Every row gives one point. Examples show where two turns around zero, p and q, send a point. Write where each new point lands after one turn and then the other. Backwards means that the second turn is done in reverse. Each puzzle has new turns, and all numbers are rounded.
In the rows, zero is written as 128.

Turn p:
[129 174  97] -> [ 96 172 115]
[175 104 143] -> [174 135 157]
[ 97 130 107] -> [110 121  96]
[112 103 165] -> [133  84 145]
Turn q:
[147 123 163] -> [161 113 146]
[113 107 169] -> [134 110 173]
[121 134 162] -> [145 133 159]
[136 123  74] -> [100 126  81]
[122 153  72] -> [ 99 159  83]
Where do these land?
p, then q backwards: [117 171 117] -> [ 93 137 100]
p, then q: [161 101 110] -> [161 127  96]
q, then p: [ 99 119 146] -> [115 102 148]
q, then p: [ 77 136 122] -> [ 81 107 136]
p, then q: [187 114 145] -> [191 126 131]

Turn p:
[ 73 123 110 112] -> [ 74 141 121 105]
[ 97 103 122 149] -> [ 94 115 103 138]
[109 120 166 143] -> [107 130 137 168]
[177 153 129 149] -> [185 135 120 140]
[ 88 135 104 136] -> [ 96 147 101 114]
[138 137 134 102] -> [137 133 153 116]
[215 124 132 104] -> [204  95 162 116]
Turn q:
[137 134 114 140] -> [143 140 123 119]
[100 120  79  95] -> [117  98  79  98]
[105 157 162 181] -> [122 181 127 177]
[179 134 163  98] -> [119 123 193 106]
[120  95 122 127] -> [141  99 119 139]
Where do these land?
p, then q: [ 93 136 135 180] -> [146 161  77 127]
q, then p: [148 119 149  65] -> [ 78 104 167 144]
p, then q: [115 146 115  88] -> [ 83 125 141 120]
p, then q: [180 141 136 102] -> [135 124 187 120]
p, then q: [104 114 103 161] -> [139 119  82 115]
q, then p backwards: [129 113 130 173] -> [154 150 148 154]

Turn p:
[133 140 134 137 166  89] -> [158 139 137 160 162 126]
[173  96  78  81 121 128] -> [155  96  54 116 110 117]
[175 125 171 134 114  91] -> [158 113 154 158 110  77]
[120 151 100 143 163  98] -> [148 163 115 152 160 144]
[ 77 130 100 125 100 129] -> [ 73 148 105 122 138 135]
[ 85 128 126 163  98 187] -> [ 72 145 151 101  95 170]
[112 163 166 135 132 160] -> [123 143 178  94 133 133]
[148  91 150 107 129 141] -> [136  77 131 121 116 122]
Turn q:
[168  98 139  82 120 103] -> [184  97 110 101 125 112]
[141 130  93 112 113 135] -> [132 129  86 128 129 138]
[113 163 148 142  95 153] -> [120 161 146 130 102 168]
[182 147  79 146 131  66] -> [153 155  75 159 112  61]
[ 82 164 109 128 145 135] -> [ 78 161 127 111 142 131]
[135  93 133 146 173 153] -> [124  97 149 157 173 124]
[ 85  81 167 164 127 153] -> [ 94  80 185 144 119 151]
[117 147 156 105 120 127] -> [137 143 146  96 121 139]
Where do these land?
q, then p: [154 142 107 119 151 149] -> [162 146 122 129 137 155]
p, then q: [143  84 130 110 152 176] -> [146  71 111 128 143 164]
q, then p: [154 131  95 101 107 186] -> [151 136 102  94 103 185]
q, then p backwards: [114 141 174 155 103  92] -> [156 143 163 164  93 148]
q, then p: [ 71 156 157 157 125  93] -> [ 79 139 163 119 155  79]
q, then p: [138 110 103 141 108 101] -> [109 137 101 156 109 123]
q, then p: [ 69 148 142 172 123  78] -> [ 64 147 155 139 154  78]
q, then p: [129 119 133  79 140 126] -> [153  99 103 113 146 123]
q, then p: [181 121 112 118 142 151] -> [176 134 116 142 111 159]

Turn p:
[102  71  92 136 147  91 118  89  83] -> [104  90 149 140 140  61  87  87 137]
[134 128 176 115 111 160 141 127 162] -> [138 162 148  96 126 177 135 128 124]
[122  79  91 137  72 162 116 191  95] -> [101 113  93 117 165 125  98 135  35]
[136 158 152  81 142 138 161 119 170] -> [163 131 137  87 122 162 167 133 163]
[123 181 145  96 128 148 135 111 127] -> [148 154 106 102 100 132 166 119 147]
[110 162 136 122 119 151 110 138 186] -> [ 95 146 120 111 121 171 167 152 143]
[154  98  91 155 115 123 129  74  95] -> [125  92 129 157 101 116  85  74 118]
[128 150 152 130 113  85 121 144 134] -> [135 139 156 146 115 116 158 158 118]
[118 161 136 142 143 130 170 136 153] -> [148 140 125 146 152 154 166 124 151]
[161  82  79 151 174  74  89 132  80] -> [124  73 126 174 127  63  58 153 139]
[119 138 158 143 144 148 117 147 121] -> [127 172 118 131 140 130 120 143 134]
Turn q:
[156 154 152 126  94 141 148 133 120] -> [134 152 104 161 110 152 147 113 137]
[122 125  58 122 123 117  68 124  84] -> [116  88 107 109 122 100 100 117  48]
[118  86 123 149  94 131  89 129 104] -> [103  92 152 124  91 121 148 115  95]
[125 129 142 119  73 105 181 157 135] -> [130 118  85 141  92 126 156 122 185]
[148 157 122 164 191  96 135 150 175] -> [135 109 133 139 219 139 112 127 160]
[108 108 186  81 117 158 130 146 116] -> [153 162 148 137  88 110 173 168 132]
[126 143 119 155 200 147 163 112 133] -> [111 169 137  92 194 141 116 128 141]
[ 99 148 134 131 130 129 116 111 146] -> [127 123 134 123 127 152 108 159 129]
[136 102  56 122 122 146  76 110 131] -> [148  92 141  91 116 120  93  93  69]
[142 127 188 110 136 109 176 107 135] -> [120 177 139 162 121 117 127 138 186]
Where do these land?
p, then q backwards: [135 119 116 125 116 114 140  85 109] -> [156  94 111 125 104 121 118 123 135]
p, then q backwards: [ 94 117 105 185 137 116 134 163 103] -> [165 157 142 139 165  85 113 141  96]
q, then p: [150 119 112 114 125 133 145  82 109] -> [105 137 124 129  81 110 152 120 131]
p, then q: [135 121 133 129 107 159  60 136  98] -> [123  91  84 129 102 124 125 159  82]
q, then p backwards: [132 154  91 129 160 105 150 158 109] -> [ 97 124  95 121 152 155 138 161 101]
p, then q backwards: [158 145 140 206 146 104 141 105 100] -> [194 149 174 101 107  98 116 108 142]
p, then q: [ 64 162 150 102 118 111 131 143 193] -> [148 175 100 100 137 130 154 166 198]
p, then q: [155 111 128 107 147 102 124 152 102] -> [136 102 134 161 141  93 141 112 121]
q, then p: [151 132 153 125 112 132 143 169 103] -> [148 108 126 165 145 143 148  98 130]
q, then p: [127 110 153 103 161 112 147 162 145] -> [156 112 156 148 141 146 142 164 151]
p, then q: [ 93 118 127 102 107 223  74  93 147] -> [167 139  95  78  71 139  82 190  91]
p, then q: [142 126 127 109 101 124 148  89 217] -> [156 178 167 102  76 151 168 130 155]
